Every row gives one point. The points of each table are mixes of a few directions, plus a little noise. Count the directions of each table, and those that both share. Where both have some left over, give the other angles between the two spaces (their principal angles), to ten degrees, smallest first.

First:
[[-5.4  3.0  3.7]
 [ 7.1 -3.9 -4.9]
 [ 2.9 -1.6 -2.0]
 [ 2.1 -1.2 -1.5]
 [-3.6  2.0  2.4]
 [-3.2  1.8  2.2]]
Second (7 x 3):
[[-4.9  2.7  3.3]
 [ 1.9 -1.1 -1.3]
 [ 6.0 -3.3 -4.1]
 [-3.8  2.1  2.7]
 [ 3.3 -1.9 -2.3]
 [-5.9  3.2  4.0]
 [ 3.3 -1.8 -2.3]]
Directions: first 1, second 1, shared 1

First:
[[13.1 -6.8  6.9 -1.3 -8.7  5.1  1.1  1.3]
 [ 2.9 -1.5  1.5 -0.3 -1.9  1.1  0.2  0.3]
 [-3.9  2.0 -2.1  0.4  2.6 -1.5 -0.3 -0.4]
 [-4.8  2.5 -2.5  0.5  3.2 -1.9 -0.4 -0.5]
 [-8.0  4.1 -4.2  0.8  5.3 -3.1 -0.7 -0.8]
 [ 2.7 -1.4  1.4 -0.3 -1.8  1.0  0.2  0.3]
 [-1.9  1.0 -1.0  0.2  1.3 -0.8 -0.2 -0.2]]
Second, 7 rows:
[[-3.6 -0.7  3.8 -0.2 -5.9 -4.3 -1.5  3.4]
 [ 2.4  2.3 -0.7 -0.1  3.0  1.8 -0.5 -3.7]
 [ 2.8 -1.3 -9.1  4.0  5.4  1.8  0.4 -5.3]
 [-0.7 -1.9 -2.2  1.3 -0.3 -0.6  0.4  0.8]
 [-2.5  0.8  2.6  0.7 -5.3 -5.1 -3.1 -0.3]
 [ 0.7  2.8  9.6 -7.2  1.3  5.7  3.0  5.1]
 [ 0.5 -2.0 -4.1  1.5  1.9  1.0  1.2 -0.2]]
Directions: first 1, second 3, shared 0; angles 70

First:
[[-3.5  1.4 -2.8  0.5 -1.2  0.2  1.2  2.5 -2.4 -4.7 -1.2  2.9]
 [-2.6 -7.3 -1.5 -2.0  3.7  3.9 -6.7 -0.7  4.5  5.3 -2.7  1.0]
 [ 0.4  1.2 -0.4 -0.3 -0.6 -3.1 -6.4  1.0 -3.2 -1.9 -3.7 -2.6]
 [ 2.4 -1.7  0.6  0.0  3.0 -4.9 -4.4  2.7  0.1  6.4  0.0 -6.0]
 [-1.9 -2.2 -3.4  0.6  2.9 -3.4 -4.1  2.8 -0.5  1.4  1.3 -2.6]
 [-3.9  1.2  0.0 -0.2 -3.0  1.2  0.8 -2.6 -3.0 -3.3  2.7  4.7]
 [ 4.9  5.0  2.4  1.3 -3.0  2.2  7.9 -4.4  1.2 -6.0  2.0  0.5]
 [ 6.0 -0.5 -3.2  2.0  4.8 -3.4 -2.1  0.7  4.0 -1.3  0.6 -8.5]
 [ 1.4  2.3  3.9 -0.5 -2.2  1.8  7.4  2.2  0.2  2.9 -2.2  2.4]
 [-3.4  0.6  4.3 -1.4 -4.5  5.4  6.5 -4.2 -0.8  1.2  3.0  8.3]]
Second, 11 rows:
[[-0.2  3.7  0.9  4.3 -3.6  2.0 -3.7  5.4 -2.0  3.5 -2.4 -1.4]
 [-0.5 -2.5  3.8 -5.0  0.8 -5.1 -1.5 -3.5 -3.0  3.5  0.8  0.5]
 [ 1.1  4.7  2.3  4.2 -4.5  1.4 -4.5  3.8 -2.7  3.2 -2.3 -2.3]
 [ 0.6 -2.3 -0.8 -2.8  2.5 -1.1  2.9 -4.3  1.7 -3.3  1.9  0.8]
 [-6.8 -6.3 -2.7 -3.4  4.2 -1.3  1.5  5.0  0.2  5.6 -0.5  4.1]
 [ 2.5  2.8  5.3 -0.6 -3.3 -2.9 -4.2 -2.4 -4.1  2.7 -0.4 -2.3]
 [ 1.9  0.4 -2.4  0.9  1.1  2.1  3.1 -2.6  3.2 -5.8  1.2 -0.2]
 [-0.7 -0.6 -2.8  1.1  1.2  2.0  2.0  1.2  2.2 -2.0  0.1  0.8]
 [ 5.8  5.8  3.6  2.7 -4.3  0.3 -2.5 -4.1 -1.4 -3.2  0.1 -3.8]
 [-3.6  0.6 -2.9  4.0 -0.8  3.5 -1.1  8.5  0.4  3.6 -2.5  0.9]
 [-0.2 -6.2 -4.3 -5.4  6.7 -0.9  7.9 -7.2  5.4 -7.8  3.9  2.9]]
Directions: first 6, second 3, shared 2; angles 60
